Every row gives one point. Each copy is the shape, with its points in the same order, stretched, turned, moved and blurred by noise. Some copies are also mirrored. Which?
(in the rows, 128 means zero)

Shape (6 x 3)
[[157 165 138]
 [117 100 136]
 [130 160  71]
 [122 129  79]
 [101  88 132]
 [109 135 148]]
Copy 1 (6 x 3)
[[154 157  73]
 [138 141 163]
 [134  65  82]
 [136  65 122]
 [129 134 184]
 [107 153 131]]
Copy 1 is: only turned
Copy 2 (6 x 3)
[[108  83 156]
 [170 138 123]
 [ 79 137 135]
 [107 148 119]
 [172 162 121]
 [150 133 163]]
Copy 2 is: mirrored

Shape (7 x 4)
[[173 112 151 115]
 [ 85 102 134 181]
 [121 202 101 150]
 [ 92 144 160 129]
 [152 118 134 163]
 [182 102 123 111]
 [146 156 114 105]]
Copy 1 (7 x 4)
[[124  89 141 173]
 [163 164  67 129]
 [ 77 149 150 125]
 [102 116  87 123]
 [140 137 112 173]
 [137  97 155 163]
 [ 89 105 156 125]]
Copy 1 is: only turned
Copy 2 (7 x 4)
[[141 144 144 110]
 [ 98  93 175 172]
 [174  90  83 182]
 [131 147 149 188]
 [139  93 147 139]
 [124 126 121  87]
 [151 135  89 137]]
Copy 2 is: only turned
Copy 3 (7 x 4)
[[136 143 152 105]
 [128  78 165 174]
 [153 153  59 172]
 [ 93 131 139 152]
 [156 125 149 148]
 [159 126 141  93]
 [139 142  92 114]]
Copy 3 is: only turned
Copy 4 (7 x 4)
[[133 111 163 120]
 [ 95  84  74 127]
 [182 125 105 166]
 [117  93 121 168]
 [128  93 117 104]
 [142 134 170 104]
 [160 139 161 155]]
Copy 4 is: only turned

Shape (14 x 8)
[[120 108 144 146 123 145 130 175]
 [117  97 179 123 148 117 125 111]
 [139 113 160 152 122 171 140 150]
 [178 181 106 140 130 108 103 113]
 [139 146 123 147  90  97  83  98]
 [ 95 101 121 137 108 165 108 179]
 [178  93 158  99 150 113 107 130]
 [147  91 145 129 156 134  84 102]
 [113 115 129 111  86 177 155 136]
 [121 144 130 134 112 156 125 176]
 [121 124 175 111 167 137 136 108]
 [151 157  96 136 127  97  92  80]
 [107 122 133 120  62 178  63 149]
 [142 148 109 120  82 146  93 161]]
Copy 1 (14 x 8)
[[142  83  76 143 148 135 101 164]
 [114  96 150 140 163 152 143 178]
 [101  97  68 161 145 149 103 153]
 [103 122  95 153  96  73 167  94]
 [124 101 122 110 100 117 154  76]
 [165 104  70 133 157 143  82 133]
 [141  80 114 162 170 149 185 174]
 [116 105 127 144 181 143 166 125]
 [135 142  73 141 122 178 102 145]
 [145 104  71 158 125 118  93 137]
 [100 120 152 167 160 138 134 177]
 [102 144 124 123 113  94 173  86]
 [183 102  90 133 138 173  99  66]
 [172 104  64 147 113 124 122  97]]
Copy 1 is: only turned
Copy 2 (14 x 8)
[[ 87 135 160 123 159  92 159 129]
 [106 168 102 172 137 149 141  97]
 [ 68 121 133  96 173 119 142 119]
 [168  71 127 133 113 179 120 140]
 [189  85 117 137  83 140 137 100]
 [ 96 125 168 120 155  65 138 116]
 [156 166 147 132 157 170 171 130]
 [146 116 122 173 173 161 142 103]
 [111 139 112  73 139  81  91 115]
 [ 91 119 161 102 140 111 126 114]
 [ 99 165 106 158 153 164 116  93]
 [192  68 113 162 105 158 106 121]
 [165 108 149 106 119  86 125  61]
 [155 102 158  79 115 111 126 116]]
Copy 2 is: only turned

Shape (14 x 9)
[[147 145 133 115 180 130 111 140 109]
 [142 130 140 134 145 120 121 125 120]
 [165 119  95  74 118  99 121 130  72]
 [ 93 149 124 159 150 115 156 119 161]
 [123 117 161  98 119 101  98 140 134]
 [156 104 132 129 124 146 155 129  96]
 [139 116 163 151  92 163 142 104 131]
 [130  91  78 123 127 153 108 116 153]
 [140 151 126 131  97 131 113 145 145]
 [142 127 109 102 189 108 155  67 154]
 [117  90 137 156 133 108 150 124 135]
 [117 116 100 142 168 109 113  99 176]
 [108 124 111 160 154 105 120  98 136]
 [181  95 114 138 163 128 159  79 152]]
Copy 1 (14 x 9)
[[120 136 159 132 159 130 115  97 117]
 [121 131 137 130 137 130 127 113  98]
 [101 107 137  76 168 111 153 122 176]
 [ 84 158  88 186 126 143 135 107 117]
 [173 111 136 162 121  90 145 123 120]
 [ 84 123 147  98 173 135 116 163 107]
 [127 105 132 122 129 174 126 175  66]
 [ 89 133 144 128  68 135 124 130 159]
 [157 147 136 144 122 161 169 123 118]
 [ 10  77 118 151 100 135 137  85 135]
 [ 88 144 110 143 126  97 122 133 104]
 [ 75 137 113 166  55 122 133  80 130]
 [ 92 151  90 139  96 134 119  89 115]
 [  7  94 151 111  94 147 140 109  94]]
Copy 1 is: mirrored
Copy 2 (14 x 9)
[[146 130  94 147 140 153 122 125 157]
 [133 108 126 133 142 148 138 123 145]
 [ 89 115  79  72 114 118  96 118 183]
 [133 146 171 164 137 126 123 162 107]
 [126 147 150 110  93 165 147 138 166]
 [ 94  70 106 108 138 133 158 109 114]
 [107  88 151 127 152 150 175  74  99]
 [147 115 134 127  84 154  78 107 104]
 [138 123 135 134 120 129 142  93 148]
 [134 168 135 107 163 162  71 176  90]
 [118  92 168 110 117 135 137 168 101]
 [166 150 171 132 121 157  72 169 112]
 [129 118 171 147 135 140  85 159 125]
 [147  92 130  94 178 151 109 138  71]]
Copy 2 is: mirrored
Copy 3 (14 x 9)
[[177 105 160 107 110 148 142 120 152]
 [140 129 142 104 129 143 133 122 134]
 [155  82 135  42 124  91 142  63 108]
 [149 142 111 155 136 169  82 155 120]
 [118 102 147 106 158 103 151 142 116]
 [116 135 161  73  99 127 109 100 122]
 [ 62 160 142  97 117 125  99 139 148]
 [104  78 134 119 148 142  70  85 141]
 [112 114 116 141 119 102 131 124 143]
 [148  80 117  77 129 205  88 147 108]
 [114 148 140 114 147 158 103 118  92]
 [136  94 109 142 162 190  93 127 131]
 [151 137 107 125 165 176  97 115 133]
 [ 98 101 121  88 103 207  98 121 112]]
Copy 3 is: only turned

Shape (15 x 12)
[[138 123 145  83 155  77 118 152  91 117 120 113]
 [117 119  88 113 158 140 161  98 171 133 114 104]
 [158 127 126 185 147  80 111 163 141 124 156 122]
 [146 121 142 182 176 204 128 122  73 140  88 100]
 [161 121 165 109 139  97 149 125 148 135  89 127]
 [ 97 101 127 115 131 143 141 179 127 115 169 147]
 [121  84 113 145 135 122 132 102 161 103 178 103]
 [163 149 136 119  86 110  82 146 153 167 132 135]
 [135 133 114 137 143 130 133  86  35 122  98 138]
 [170 140 122 180 131 131 112 119  72  98 100 153]
 [169 110  75  99  59 131 108 133 128 134 109 122]
 [158 155 146 129 147 183 129 152 141 112 129  94]
 [107 121 121 146 118 164  98 157 168 110 136 126]
 [ 97 115 135 141 107 128  72 152 124 151 102 101]
 [133  95 102 120 156 162 101 102 122 135  98 140]]
Copy 1 (15 x 12)
[[165 137 155 104 177 113 143 107 130 122 142 132]
 [ 77 115 123  65 134  93  80 152 120 138  84 119]
 [150  68  85 136 128  81 101 140 127 145 172  76]
 [129 145 110 141 151 158 153 249  96 120  99  76]
 [155 127 150 112 155  98 105 157 153 125 135 136]
 [ 86 121 124 131 147 100 135 117 102  81 120 126]
 [ 79  73 138  90  88 120  81 100 126 134 138  85]
 [178 105  75 137 129 130 104 134 160 126 180 161]
 [131 200 126 148 176 182 127 157 115 118  91  90]
 [155 159 106 196 136 154 108 170 104 131 107  84]
 [168  97  91 160  97 140 106 127 145  94  79 131]
 [117  93 127 139 152 122 126 184  97 136 112 143]
 [108 106 106 144  87 107 120 122 109 132 127 141]
 [159 133  90 128  93 136 174 131 155 129 156 126]
 [136 150 122 103 112 145 105 160  97 105 102 126]]
Copy 1 is: mirrored
Copy 2 (15 x 12)
[[125 134 114 134  83 147 149 114 107  75 138 159]
 [132 146 124  91  80  92 103 173 157 142 148 136]
 [143 133  90 164 158  87 120 119  87 133 129 142]
 [ 57 163 131  99 153 135 212 120 169 171  85  80]
 [109 141 140 138 104 113 122 111 161  71 139 132]
 [186 130 105 110 146 159 114 150 134 111  95 194]
 [182 117  99  96 158 111 111 174 120 137 174 145]
 [143 134 176 147 142 105  87 132  58  90 119 112]
 [ 79  88 155  86 104 123 236 103 133 110 122 108]
 [110 101 147 112 149 103 202  55 119 129 111  99]
 [198 138 187  70 109  77 126 121  76  72 117 105]
 [154 181 152 143 139 151 139 123 153 166 118 119]
 [188 141 110 115 156 131  75 138 116 144 103 110]
 [139 136 116 122 130 123  88 149  83  86  94  58]
 [102 130 123  50 116 114 130 132 112 123 127 129]]
Copy 2 is: only turned

Shape (18 x 12)
[[127 161 106 144 178 126 109  73 113 144  90  81]
 [106 160 100 111 148 161 123 134 136 156 123 139]
 [111 127  94 140 112 108  73 140 121 150 115  93]
 [ 90 199 187  94 110 101 154 176  81  80 113 159]
 [125 125 170 148 151 128 132  90 117 137 179 127]
 [136 164 114  86 116 122 120  85 139 128 126 138]
 [128 136  83 127 113 110 128 103 113 180 107 111]
 [162 144 174 144 116 125 112 129 153 148 161 131]
 [156 139 148 151 115 153 110  94 128 115 183 127]
 [126 137  88 125 157  79  97 105 144 140 133 144]
 [159 138 169 121 155 156  85 101 126 169 181 149]
 [155 134  66 142 158 114 104 108 140 119  97 145]
 [147 107 205 120 135 144 130 124 157 139 167 111]
 [ 82 139 139  75 122 137 144 165  90 117  97 190]
 [111 170 120 118 120 113 148 147  98 129  78 192]
 [139 113 162 103 120 150 125 116 115 130 158 139]
 [121 129 131 126 102 156 152 107 165 156 201 105]
 [ 55 163 165 115  98 122 135 106 141 108  86 183]]
Copy 1 (18 x 12)
[[ 98 154 157 131 183 146 132  70 143 157  89  98]
 [118 116 151  89 140 138 136 118 159 113 154  75]
 [135 111  99 164 163  97 143  88 165 123 130  93]
 [ 94  75 184  91 149 164 181 128 120  64 216 179]
 [132 192 145 120  98 146 185 124 121 120  89 125]
 [145 102 148 111 162 154 170 156 118 151 138 110]
 [135 159 124 146 163 150 137 122 163 161 151 106]
 [117 129 120 113 104 110 169 110 126 154 118 148]
 [135 127 122 122  79 157 167 127 119 137  68 118]
 [151 161  97 128 187 117 176 147 137 133 115 113]
 [145 169 110  83  91 123 203  96 103 145 102  91]
 [140 123  97 107 180 148 112 132 123 147  95 114]
 [145 135 152 104  84 107 161  86 132 134 114 154]
 [149  96 168  75 152 149 141 137 106  56 227 131]
 [109 120 153  88 165 163 130 159 107 102 211 138]
 [162 127 146  94  94 150 167 109 116 112 128 130]
 [143 141 153 126  82 140 160 156 181 136 107  97]
 [111  89 200 140 179 102 138 209  86  83 188 131]]
Copy 1 is: mirrored
Copy 2 (18 x 12)
[[146 102 131 149 175  68  85 104 199  76 141  84]
 [124 129 123 139 123 107 101 144 204 124 148  86]
 [ 96 103 155 133 138 106 115  91 176 137 124 145]
 [147 110 129 145 185 198 157 165 162 130 232 173]
 [107 140 166 110 147 134 126 122 106  82 168 109]
 [135 103 106 107 143  84 103 148 174 137 138 115]
 [127  73 143 121 133  90 109 106 194 118 110  94]
 [ 99 134 126  98 131 136 161  95 118 138 125 115]
 [102 145 131  96 121 149 117 102 104 102 156 127]
 [109 119 155  92 183  97 110 133 172 139 108 114]
 [ 69 127 148 108 135 117 122 116 130  91 169  75]
 [113 106 125 108 185 118  87 124 183 124  82 111]
 [103 140 129 133 115 124 145 120  80 138 150 106]
 [116  93 141 156 167 167 119 208 180 126 186 138]
 [130  88 127 118 193 169 138 174 208 115 140 122]
 [100 110 135 128 127 139 112 138 109 116 168 117]
 [124 159 129 104  55 103 124 118 113 155 141 107]
 [139 134 122 114 180 131 161 230 183 118 142 175]]
Copy 2 is: only turned
Copy 3 (18 x 12)
[[175 106 104 138 162 182 163 122  93 113 146 186]
 [164 125 148 137 139 170 171 113 136 116 113 119]
 [152 130 127 149 102 152 153 182 133 130 120 144]
 [159  55 130 101  92  87  60  49 142 167 130 169]
 [128 153 114 130 151 104 122 117  83 120  87 155]
 [105  67 154 125 122 162 120 119 102 109 129 165]
 [149 115 114 131  98 169 140 158  92  80 116 138]
 [122 147 126  80 134 104 120 137 102 155  91 141]
 [ 98 154 132 125 125 137 137 122  95 136  93 148]
 [124 110 114 141 143 142 127 155 130  87 136 156]
 [127 175 141 115 171 158 140 127 104 124  69 135]
 [132 136 121 143 135 157 143 154 129  97 190 140]
 [144 158 148  89 159  66 117 126  89 174  95 152]
 [171 100 158 144 113 113  81  67 138 135 142 111]
 [168  98 120 128 124 143  98  89 129 118 165  99]
 [134 139 161 117 129 114 111 108  96 145  98 144]
 [ 99 116 156 115 102 113 176 145  98 106  59 131]
 [141  58 122 161 156  94  85  76 101 191 129 105]]
Copy 3 is: mirrored

Shape (16 x 12)
[[131 120  69 101 116 157 113 163 131 124 120 143]
 [165  94 100 124 103 108  88 109 178 130  95 155]
 [108 137  79 108 133 152  91  93 101 131 140  97]
 [174 112  75 134 158 160 115 144 153 106  91 127]
 [112  87  82 143  96  88  93 118 133 116 121  84]
 [176 157 111  97 178  86 107 129 140 118 110 145]
 [152 102 155 124 145 121 159 160 102 132 116 113]
 [185 110  91 148 164  93 136 114 100 110 158 114]
 [123 121  78 114 121 107 129 107  90  60  97 142]
 [150 156 138 124 117 155 112 122 137 134 117  84]
 [107  95 154  89 163 154 157 152 172  79 113 126]
 [139 167 149 157 126  96 162 133 105 117 144 129]
 [167 165 130 123 137 134  86  85 158 122 172 124]
 [119 119  86  84 133 155 150  94 152 100 153 131]
 [133  85 154 166 181 135 148 150 143 133  82 106]
 [182 102 148 148 152 143 127 148 143 120 164 150]]
Copy 1 (16 x 12)
[[ 96  95 133  84 153 170 111 107 141 176 118 131]
 [ 35 163 151 148 106 109  91  98  85 152  88 151]
 [123  98 115 120 193 149 122  74 138 142 133  96]
 [ 89 137 152  92 112 159  64  57 126 167 107 139]
 [ 84 140 146 117 148 113  71 129 101 125 130 114]
 [ 84 184  95 144 107 115 116  66 175 143 126 135]
 [193 147 153 133  94 176 109 147 147 148 124 126]
 [132 213 168 127 146 123  93  94 177 121 117 124]
 [111 152  92 123 139 155  88 105 166 102  86 174]
 [150 137 131  94 121 149 109  67  88 151 146 103]
 [141 105 106  80  39 146 105 106 178 118  87 139]
 [169 186 148 131 113 123 133 125 152 111 158 155]
 [ 88 173 137 107 142  78 138  31 126 135 118 117]
 [101 116 119  82 116 159 136  79 170  84  93 114]
 [163 121 167 151  66 144  74 132 144 144 138 127]
 [135 182 185 110 109 106 106 100 149 157  89 150]]
Copy 1 is: mirrored
Copy 2 (16 x 12)
[[165 179 156 160 103 119 177 117  88 105 144 139]
 [110 117 103  83 104 119 171 127 125  72 164 187]
 [202 163 159 112 125 163 173 135 132 120 145  97]
 [129 103 117 105  97 121 192 105  55  84 114 151]
 [145 100 171 114 114 159 139  78 132 102 174 132]
 [132 142 107  78 157 172 152 115 100 152 121 174]
 [116 100 137 167 127 112 131 133 109 154 104 162]
 [155  87  81 113 126 162 164  82 116 146 133 116]
 [166 122 149 107 154 114 156  74 139 152 136 170]
 [112 126 141 119 147 133 167 160 109 106 112 121]
 [ 98 141 195 114  62  74  95 105  95 159 101 155]
 [129 103 109 140 205 123  99 110 130 166 107 123]
 [127 140  87  66 146 158 163 143 116 128 151 107]
 [135 187 140 121  75 114 160 101 138 132 121  99]
 [124  52 151 115 106 108 101 115  70 104  82 170]
 [115  94  88 125 109 100 127 128  92 142 152 132]]
Copy 2 is: mirrored
Copy 3 (16 x 12)
[[ 96 134 138 136 143  89 109 144 173 125 174 140]
 [107  86 185 113 116 118  83 128 147 137  97 151]
 [127 159 120 156  96 121 108 112 129 160 141 101]
 [ 79 113 163  99 144 132 131 129 195 150 155 117]
 [ 83  89 150 176 104 123  82  97 128 105 127 120]
 [172  73 157 111 137 119 155 136 172 170 111 101]
 [116 114 112 113 145 165 155 136 165  86 118 120]
 [119 104 167 139  95 148 150 144 187 104 102  61]
 [112  89 116 136 106 168 116 152 188 131 158 134]
 [124 142 142 143 142 155 136 106 127 159 116 125]
 [ 96 118  76  97 136 124 179 139 173 128 141 191]
 [149 120 155 142 108 168 162 147 137 100 123 125]
 [140 140 176 152  94 118 148 148 124 185  78 107]
 [117 159 114 138  96 102 138 136 188 141 133 150]
 [ 96 108 124  77 121 169 159 109 137 105 138 135]
 [ 90 126 160 107 114 134 164 186 152 110  94 120]]
Copy 3 is: mirrored
Copy 4 (16 x 12)
[[123 142 163  77  75 102 183 135 115 114 115 122]
 [149 125 150 111 103  88 183  80 117  75  74 160]
 [168 151 133 139 100 165 113 134  90 157 101 101]
 [112 141 143 135  45  86 177 115 115 128  96 147]
 [144 149  66 123 129 156 150 104  87 128  94 127]
 [159 179 142 174 112  48 121 107 185 136 122 156]
 [ 86 115 103 153 152  89 143  89 131 140 154 123]
 [113 173  67 193 120  69 118 115  92 132 117 118]
 [127 146  94 126 124  50 157 160 112 175  91 103]
 [114 118 150 151 137 166 137  83  93 160 121 166]
 [137  80 114  91  82 104 112 138 162 128 124 149]
 [ 74 163 102 166 185  94 110 113 124 136 119 139]
 [173 141 152 179 122 137  97 108  96 101  99 166]
 [146 146 127  74  75 110 101 135  82 127  85 124]
 [ 92 105  99 158 104 116 123  76 168 126 101 128]
 [108  98 125 163 110  89 138 115 113  67 129 142]]
Copy 4 is: only turned

Shape (17 x 12)
[[168 100 153 136 156 129 126 135 165 102 149 128]
 [140 103 140 170 177 120 123 129 114 118 102 127]
 [113 119 108 143 151  73 153 139 106 101 178 145]
 [136 108  46 105 109 157 117  83 123 137  97 112]
 [109  99  50 104 110 138  73  77  92 139 127 111]
 [127 133 115 164 177 139 115 143 187  98  94 127]
 [ 65 154 156 137 151  89 141  98 141  85 172  95]
 [140 106 136 167 139 137 102 138 155 132 108 160]
 [116 114  47 111 131 128 122 120  96 143 144  96]
 [150  84 155 135 160  94 132 141 149 121 102 126]
 [149 144 136 114 155  93 103 128 138 111 110 153]
 [174 126 122 159 141 107 130 116 149 120  95 115]
 [133 122 139 116 147 111 138 171 121 151 132 110]
 [ 87 176 167 177 141  68 150 115 119 118 215 124]
 [131 119 153 126 135 127 164 143 121 104 112 145]
 [107 106  45 124  65 117  76 105 117 109 111  96]
 [183 113 119 140 162 170 103 157 120  94  84 111]]
Copy 1 (17 x 12)
[[ 91 133 119 127 132 147  59 108 132 122 172 115]
 [109 123 147 117 133 147 101  83 105 134 172  81]
 [141 151 177 161 162 160 123 121 151 154 139 118]
 [182 103 129 111 118 137 153 118  59 139 110 199]
 [194 129 154 116 113 156 168 148  46 134 113 185]
 [113 157 116 102 125 122  88  67  97 136 144 126]
 [ 97 170 147 107 175 148  83 140 111 142  85  93]
 [141 136 116 148 110 119 109  89 126 123 169  95]
 [176 135 170 105 131 169 172 129  92 132 109 181]
 [107 126 109  98 157 161  84  91 124 133 181 100]
 [105 149 103 142 166 156 118 103 100 136 157 126]
 [127 112 126 111 172 128 104  84  92 118 147 142]
 [103 143 131  96 149 171 147 105 150 115 150 106]
 [120 159 174 183 191 138 100 135 156 103  89  79]
 [ 82 121 125 129 130 136 122 103 158 154 163  83]
 [205 152 162  67 136 126 199 160  68 144 118 194]
 [ 68 133 142  77 111 142 125  88 105 134 196 123]]
Copy 1 is: only turned
Copy 2 (17 x 12)
[[134 124 140 174 151 152 127 139 127 110 119  99]
 [148 118  95 151 144 148 121 147  95 125 126 128]
 [ 95  90 116 140  85 127  92 159 119  96 109 117]
 [131  84 165  83 155 110 132  97 118 151  93 117]
 [122  73 134  64 157  90 135 103 142 117  78 153]
 [152 109 124 161 164 110 132 147  88 124 152  75]
 [117 124  85 151 101  81 105 137 130  98  89  71]
 [135 109 123 161 150 121 163 141 118 135 154 135]
 [115  92 155  88 134  96  89 121 120 116  91 141]
 [134 120 111 156 149 165 114 150 133 139 141 100]
 [119 116 110 117 136 153 131 118 117  92 151  88]
 [138  97 118 162 145 158 110 109  99 138 138  91]
 [129 138 143 132 125 131  93 133 131 116 142 131]
 [ 81 132  81 187  69  85  95 135 122  87 109 115]
 [142 129 132 128 103 146 136 138 109 134 129 104]
 [153  36 138  84 132  81 125  97 154 131  99 129]
 [192 110 144 126 160 162 132 120  86 104 129 115]]
Copy 2 is: mirrored
Copy 3 (17 x 12)
[[ 96 144 174 161 182 137 131 141 144 100  91 121]
 [ 82 167 157 163 146 107 128 176 107 108 122  97]
 [ 46 157 112 169 118 152 145 141 175 166  90 139]
 [108 139 185  97 131 109 160 104  84 159  63  82]
 [116 172 167 128 116 114 175  95  92 177  79  96]
 [143 177 192 126 166  86 125 172 163 105 105 109]
 [ 84 183 146 158 104 138 143 121 226 155 137 207]
 [129 179 157 122 185 120 122 151 115  89 119  85]
 [ 96 143 165 157  93 123 144 124 119 181  74  90]
 [ 78 134 155 164 159 114 147 161 133  99 129  93]
 [106 157 101 141 154  97 133 119 141 101 104 129]
 [ 74 133 157 131 177  95 119 139 114 128 120 102]
 [101 126 123 184 109 138 111 144 141 100 124 109]
 [ 57 188  96 158 107 173  89 103 209 155 143 211]
 [ 86 138 131 123 135 149 131 155 129 103 110 132]
 [140 155 151 112 137 123 186 117 129 214 106 107]
 [138 140 168 165 174  94 126 189  73 106  93  90]]
Copy 3 is: mirrored
